Each row of a before or after table is a point. One or more steps were done to the points. Then noise was added and the rows were shuffled. The steps act on how far a point lies along the listed directions, d1 being the first. What was done? A step turns or swaps two directions, mirrors them in a line or flattens them onto one, adds a multiple of one to another, or multiplies one. Angles are multiples of 10 degrees, from the lower direction toward the higher: turns from -170 to 170, lines from 10 to 170 but not 90. Use the fewest steps. Two steps may share a direction if one is a turn and the other turns, adds or multiplies; they go together, in the order done. Otherwise the lowest direction goes first.
(in the rows, 128 means zero)

Directions:
(1): [122 170]
(2): [ 86 122]
Before (12 x 2):
[[ 87 190]
 [112 130]
 [103 153]
 [156 117]
 [ 99 124]
 [ 83 129]
 [165 107]
 [104 184]
 [ 90 129]
 [119 116]
 [ 82 149]
 [130 165]]
After (12 x 2):
[[112 128]
 [124 166]
 [ 96 180]
 [ 99 149]
 [ 78 141]
 [120 115]
 [ 83 121]
 [ 77 182]
 [168 115]
 [ 90 123]
 [157 122]
 [101 118]]
Steps: turn d1 and d2 by 10 degrees

Directions:
(1): [175 103 120 124 127  77]
(2): [156  94 159 125 162 165]
(3): [149 111 123 135  66 157]
(4): [141 163 186 113 110 116]
(5): [123 124 148 198 129 117]
Before:
[[130 140 110 171 100 109]
 [138 168 170 127 125 142]
 [123 117 135 167 134 140]
 [141 108 144 154 127 152]
 [139 169 239 119 100 142]
 [116 147 123 165 108 139]
 [109 149 108  81 222 109]
 [102 152 146 166 174 127]
 [103 143 107 167 100 137]
 [148 102 109  87 127 130]
 [139 135 123  32 132 159]
 [111 104 135 156 140 140]]
After (12 x 6):
[[121 116 108 112 149 147]
 [109 105 115 122 151 144]
 [133 115 127 105 157 147]
 [142 157 216 165 112 129]
 [143 104 136 234 103 146]
 [150 127 152  57  61 193]
 [110 148 101 108 135 139]
 [145 127 168 145 142  99]
 [121 146  84 105 133 108]
 [119 106  83 149 120 177]
 [146 143 132 108  99 171]
 [ 91 154  93 109 141 126]]
Steps: turn d3 and d4 by -130 degrees; turn d4 and d5 by 130 degrees

Directions:
(1): [128  67  75 123 100 131 124 165 123 143 161]
(2): [134 165 112 141  92  76 102 143  82 157 108]
(3): [197 112 137 142 151  94  95 147 168 122 124]
(4): [118 139  72 114 160 160  87 127 138 132  76]
(5): [126  95 161 136 141 142 108 100 121 207 121]
Before, 8 rows:
[[113 107 110 119 149 141 136 135 152  98 139]
 [154 182 166 145 123  72  86 122 109 157  99]
 [157 131 107 148 153 110 113 137 140 143 108]
 [118 133 122 127 122 128  66 143 103 190  92]
 [131 180 128 124 119  99 136 136 134  96 119]
 [193 164 173 126 167 101  92 105 177 100  74]
 [168  74 106 134 108  95 115 172 131 145 148]
 [ 97 172 150 139 114 110 133 106  79 171 114]]
After, 8 rows:
[[ 89 115 182 126 163 177 156  78 131 168 136]
 [156 117 112 143 166 128 122 132 154 134 116]
 [127 150 149 121 142 132 143 120 155 109 127]
 [142 103 212 128 189 163 116  83 178 156 128]
 [192 139 201 135 174 109  73  82 166 171  66]
 [111  92 137 110 163 188  97 128 158 150 115]
 [168  84  88 123 113 104 140 187 155  75 160]
 [118 145  91 129 116  93 116 153 112 109 122]]
Steps: add -1 times d1 to d5; multiply d2 by -1

Directions:
(1): [129 130  77  71 133 133 140  98 100  67 104  98 144 164 118 155  98 139]
(2): [198  84 136 131 142 154 169 109 142 108 160 120 147  99  83 140 167 131]
(3): [113 137  79 115 140 140 127 159 126 171 193 129 140 125  73 122  78 106]
(4): [173 180 135 163 130 172 122 140  84  92 133 160 123 113 132  98  87 163]
(5): [129 128 143 145 153 118  92 121  69 123 137  82  78 162  83 100 165 109]
Before, 12 rows:
[[169 124 117 116 127 141 132 123 136 124 144 129 137 117 105 134 119 130]
 [104 107 102 111 152 123  97 144 113 173 169  99 112 139  51 117 137  93]
 [162  99 132 120 124 139 152 110 140  87 112 132 144 122 139 156 155 132]
 [128 121  95 108 148 138 131 124 110 118 149 106 138 147  82 135 110 116]
 [150 111 118 118 117 131 153 118 133 104 125 125 132 140 122 132 126 137]
 [106 140 125 112 124 119 122 112 122 101  81 106 126 158 143 134 127 129]
 [140 104 113 118 129 133 153 131 148 121 133 136 157 122 114 138 132 127]
 [158 101 126 112 148 119 131  82  92  95 127  93 125 147  94 122 161 122]
 [150 119 133 125 129 120 144 110 123 113 122 124 127 126 118 133 155 130]
 [130 149 114 109 134 131 121 115 111  92 117 125 134 141 128 125 108 139]
 [ 95 124 136 146 138 116  90 149  91 147 115 110  90 153 118 100 139 117]
 [156 121  78  84 128 153 165 117 149  99 128 135 160 131 122 170 101 140]]
After (12 x 18):
[[160 113  47  26 140 145 162  63  91   7  73  76 149 194 115 197 110 150]
 [109 111 104 113 136 130 116 153 148 174 161 133 138 111  85 129 119 111]
 [155 110 112  96 120 127 156  91 115  61  90 107 132 162 133 145 133 146]
 [147  98 129 114 129 123 148 108 131  90 100 119 145 139 127 142 160 133]
 [173 101 108  70 133 124 161  43  96  23  61  95 155 156 145 157 147 158]
 [102 147  62  60 134 131 135 103 107  74  90  90 149 180 116 152  78 132]
 [134 122  64  64 143 143 148  95  99  61 112  92 156 167  97 163  90 135]
 [157 117 145 118 123 119 148  95 125  85  90 121 129 129 145 141 167 144]
 [172  92 142 105 123 130 152  76 119  33  61 109 136 146 161 167 181 146]
 [175 119 133 110 124 134 129 103 128  91 108 117 129 129 125 139 143 140]
 [130 152  67  62 140 136 130  94  87  52 108  99 149 168 112 144  79 142]
 [ 92 134 117 153 129 130 107 182 129 191 156 151 121 118 114 101  95 116]]
Steps: multiply d1 by 3; add -1.5 times d2 to d3; flatten d4 and d5 onto the line at 10 degrees
